Each row is a point. The points of each table are mixes of a few directions, plus a little noise. How many directions does each table use, and how many do they share? Where both have some left over, give the other angles between the two spaces (their principal angles), to ten degrees, smallest first.

First (6 x 3):
[[ 0.97 -0.80  0.06]
 [-0.17  0.46  0.23]
 [-0.56  0.32 -0.14]
 [-0.10 -0.48 -0.45]
 [ 0.09 -0.07  0.01]
 [-0.22  0.57  0.29]]
Second (4 x 3):
[[-0.34 -0.64 -0.75]
 [-0.13  0.26  0.11]
 [ 0.70  0.06  0.55]
 [-0.23  0.32  0.09]]
Directions: first 2, second 2, shared 2

First (9 x 6):
[[-0.64 -0.18  0.69  0.32 -0.60 -0.09]
 [-0.03 -0.01  0.03  0.01 -0.02  0.00]
 [-0.75 -0.21  0.82  0.38 -0.71 -0.10]
 [ 0.45  0.12 -0.49 -0.23  0.42  0.06]
 [-0.21 -0.06  0.23  0.11 -0.20 -0.03]
 [-0.30 -0.08  0.32  0.15 -0.28 -0.04]
 [ 0.87  0.24 -0.95 -0.44  0.82  0.11]
 [-0.24 -0.06  0.26  0.12 -0.23 -0.04]
 [ 0.84  0.23 -0.92 -0.43  0.80  0.11]]
Second (7 x 6):
[[-0.54 -0.65  0.39 -0.19  0.39  0.37]
 [ 0.52  0.59 -0.37  0.16 -0.33 -0.35]
 [ 0.32 -0.25 -0.13 -0.11  0.46 -0.05]
 [ 0.83  0.28 -0.49  0.03  0.19 -0.38]
 [-0.42  0.60  0.13  0.24 -0.90  0.00]
 [ 0.05  0.28 -0.07  0.09 -0.27 -0.09]
 [-0.77 -0.84  0.54 -0.23  0.47  0.51]]
Directions: first 1, second 2, shared 0; angles 30

First (7 x 9):
[[-0.41  0.04  0.34  0.25 -0.52 -0.19  0.50 -0.09  0.59]
 [-0.16  0.01  0.13  0.09 -0.20 -0.07  0.19 -0.03  0.23]
 [ 0.99 -0.09 -0.82 -0.59  1.24  0.44 -1.19  0.21 -1.42]
 [ 0.35 -0.03 -0.29 -0.21  0.44  0.16 -0.42  0.07 -0.50]
 [-0.34  0.03  0.28  0.20 -0.43 -0.15  0.41 -0.07  0.49]
 [-0.09  0.01  0.07  0.05 -0.11 -0.04  0.11 -0.02  0.13]
 [-0.33  0.03  0.27  0.20 -0.41 -0.15  0.40 -0.07  0.47]]
Second (7 x 9):
[[-0.42  0.04  0.34  0.25 -0.53 -0.19  0.50 -0.09  0.60]
 [ 0.04  0.00 -0.03 -0.02  0.05  0.01 -0.05  0.01 -0.05]
 [ 0.19 -0.02 -0.16 -0.11  0.25  0.09 -0.24  0.04 -0.29]
 [-0.48  0.04  0.39  0.28 -0.59 -0.21  0.57 -0.10  0.68]
 [ 1.01 -0.09 -0.84 -0.60  1.27  0.46 -1.21  0.21 -1.45]
 [-0.22  0.02  0.19  0.12 -0.28 -0.10  0.26 -0.05  0.32]
 [-0.13  0.01  0.11  0.08 -0.17 -0.06  0.16 -0.03  0.19]]
Directions: first 1, second 1, shared 1

First (11 x 12):
[[-0.36 -0.38  0.68 -0.30  0.01  0.75 -0.24  0.26 -0.27  0.71  0.61 -0.85]
 [ 0.78  0.45 -0.68  0.21 -0.33 -1.22  0.06  0.04 -0.01 -0.14 -0.68  0.35]
 [-0.47 -0.05  0.53 -0.42  0.35  0.32 -0.11 -0.02  0.05 -0.09  0.39 -0.44]
 [-0.26 -0.06  0.51 -0.43  0.16  0.16 -0.19  0.16 -0.11  0.25  0.37 -0.69]
 [-0.84 -0.02  0.50 -0.41  0.72  0.58  0.06 -0.32  0.33 -0.73  0.41  0.02]
 [-0.17  0.04  0.02 -0.04  0.17  0.08  0.06 -0.12  0.13 -0.28  0.02  0.17]
 [-0.18 -0.06  0.11 -0.05  0.11  0.21  0.01 -0.05  0.04 -0.07  0.12 -0.01]
 [ 0.83  0.11 -0.72  0.53 -0.62 -0.66  0.07  0.14 -0.16  0.35 -0.57  0.39]
 [ 0.04 -0.35 -0.14  0.41 -0.27  0.58  0.06  0.02 -0.10  0.36  0.04  0.24]
 [-0.13  0.04 -0.61  0.56  0.20  0.20  0.40 -0.51  0.43 -0.95 -0.36  1.32]
 [ 0.76  0.26 -0.21 -0.07 -0.50 -1.01 -0.19  0.39 -0.32  0.62 -0.32 -0.51]]
Second (11 x 12):
[[-0.01  0.30  0.05  0.19  0.45 -0.73 -0.06  0.12  0.39 -0.31  0.04  0.58]
 [ 0.00 -0.19 -0.03 -0.12 -0.28  0.45  0.04 -0.07 -0.24  0.20 -0.02 -0.36]
 [ 0.00 -0.08 -0.02 -0.05 -0.13  0.20  0.01 -0.04 -0.11  0.09 -0.01 -0.16]
 [-0.01  0.46  0.08  0.29  0.69 -1.12 -0.10  0.18  0.61 -0.49  0.07  0.89]
 [-0.01  0.47  0.08  0.30  0.71 -1.14 -0.10  0.19  0.61 -0.49  0.07  0.91]
 [ 0.01 -0.28 -0.05 -0.18 -0.43  0.68  0.06 -0.11 -0.37  0.30 -0.04 -0.55]
 [-0.01  0.48  0.08  0.30  0.72 -1.16 -0.10  0.19  0.62 -0.50  0.07  0.93]
 [ 0.01 -0.44 -0.08 -0.28 -0.67  1.07  0.09 -0.18 -0.58  0.47 -0.06 -0.86]
 [ 0.00  0.13  0.02  0.08  0.20 -0.32 -0.03  0.05  0.17 -0.14  0.02  0.25]
 [ 0.01 -0.40 -0.07 -0.25 -0.60  0.97  0.09 -0.15 -0.52  0.42 -0.06 -0.77]
 [ 0.01 -0.44 -0.08 -0.28 -0.67  1.08  0.09 -0.17 -0.58  0.47 -0.06 -0.86]]
Directions: first 3, second 1, shared 0; angles 40

First (8 x 20):
[[-0.79 -0.19 -0.16 -0.08 -0.67  0.37  0.44 -0.85  0.32  1.04 -0.37 -0.12
   0.23  0.05  0.88  0.31 -0.01  0.94 -1.03 -0.22]
 [-0.52  0.06 -0.23 -0.36 -0.32  0.59  0.39 -0.73  0.10  0.97 -0.47 -0.23
   0.46 -0.03  0.81  0.00  0.08  0.55 -0.72 -0.08]
 [ 0.54  0.06  0.16  0.18  0.41 -0.40 -0.34  0.66 -0.18 -0.83  0.34  0.15
  -0.28 -0.01 -0.70 -0.13 -0.03 -0.62  0.72  0.12]
 [-0.67 -0.18 -0.12 -0.03 -0.57  0.27  0.36 -0.69  0.29  0.85 -0.29 -0.08
   0.16  0.05  0.71  0.28 -0.02  0.80 -0.86 -0.18]
 [ 0.24  0.17 -0.02 -0.16  0.28  0.10 -0.07  0.16 -0.17 -0.15 -0.02 -0.05
   0.11 -0.05 -0.13 -0.21  0.06 -0.32  0.30  0.10]
 [ 0.58  0.13  0.12  0.07  0.49 -0.28 -0.33  0.63 -0.24 -0.78  0.28  0.09
  -0.18 -0.04 -0.65 -0.22  0.00 -0.69  0.76  0.16]
 [-0.07 -0.24  0.13  0.35 -0.21 -0.38 -0.07  0.12  0.17 -0.23  0.23  0.16
  -0.34  0.08 -0.19  0.26 -0.12  0.17 -0.05 -0.09]
 [ 0.68  0.19  0.12  0.03  0.60 -0.27 -0.36  0.71 -0.30 -0.86  0.28  0.08
  -0.16 -0.05 -0.73 -0.29  0.02 -0.82  0.89  0.19]]
Second (10 x 20):
[[-0.10  0.47  0.63  0.10  0.11 -0.61 -0.82  0.64  0.06  0.07 -0.26 -0.08
   0.04 -1.19  0.74 -0.06  1.20  0.44 -1.09 -0.35]
 [ 0.56 -0.52 -0.24  0.43  0.45 -0.43  0.76  0.32 -0.27  0.46  0.14  0.08
  -0.13 -0.01  0.14  0.17  0.25 -1.16  0.05  0.34]
 [-0.41  1.04  0.51 -0.47 -0.19 -0.79  0.26  0.13 -0.18  0.28 -0.71 -0.28
  -0.30  0.10 -0.09  0.60  0.85  0.28 -0.66 -0.09]
 [ 0.44 -0.52 -0.28  0.03  0.04 -0.22  0.08  0.43 -0.04 -0.55 -0.20  0.12
   0.01  0.13 -0.33 -0.25  0.15 -0.54  0.30  0.45]
 [-0.46 -0.11  0.50 -0.68 -0.61  0.26 -0.61 -0.35 -0.12 -0.30 -0.26 -0.02
   0.40  0.10 -0.46 -0.15 -0.06  0.69 -0.12 -0.47]
 [ 0.33  0.16 -0.52  0.62  0.41  0.24 -0.01  0.09  0.32 -0.33  0.47  0.13
  -0.26 -0.23  0.14 -0.22 -0.30 -0.16  0.34  0.22]
 [-0.19  0.66 -0.05  0.67  0.43  0.50  0.13 -0.68  0.17  0.69  0.93 -0.02
  -0.20 -0.41  0.40  0.25 -0.56  0.24 -0.03 -0.56]
 [-0.01  0.12  0.00 -0.28 -0.25 -0.03 -0.24  0.06  0.04 -0.73 -0.22  0.03
   0.02  0.17 -0.61 -0.20  0.02  0.18  0.19  0.05]
 [ 0.08 -1.19 -0.08 -0.07 -0.13  0.56  0.29 -0.48 -0.27  0.53  0.38  0.14
   0.48  0.39 -0.06 -0.11 -0.75 -0.46  0.42 -0.13]
 [-0.27 -0.12 -0.50 -0.36 -0.30  0.52  0.15 -0.20  0.25 -0.11 -0.28 -0.10
  -0.07  0.93  0.11  0.00 -0.79  0.48  0.63  0.50]]
Directions: first 2, second 6, shared 0; angles 30, 80
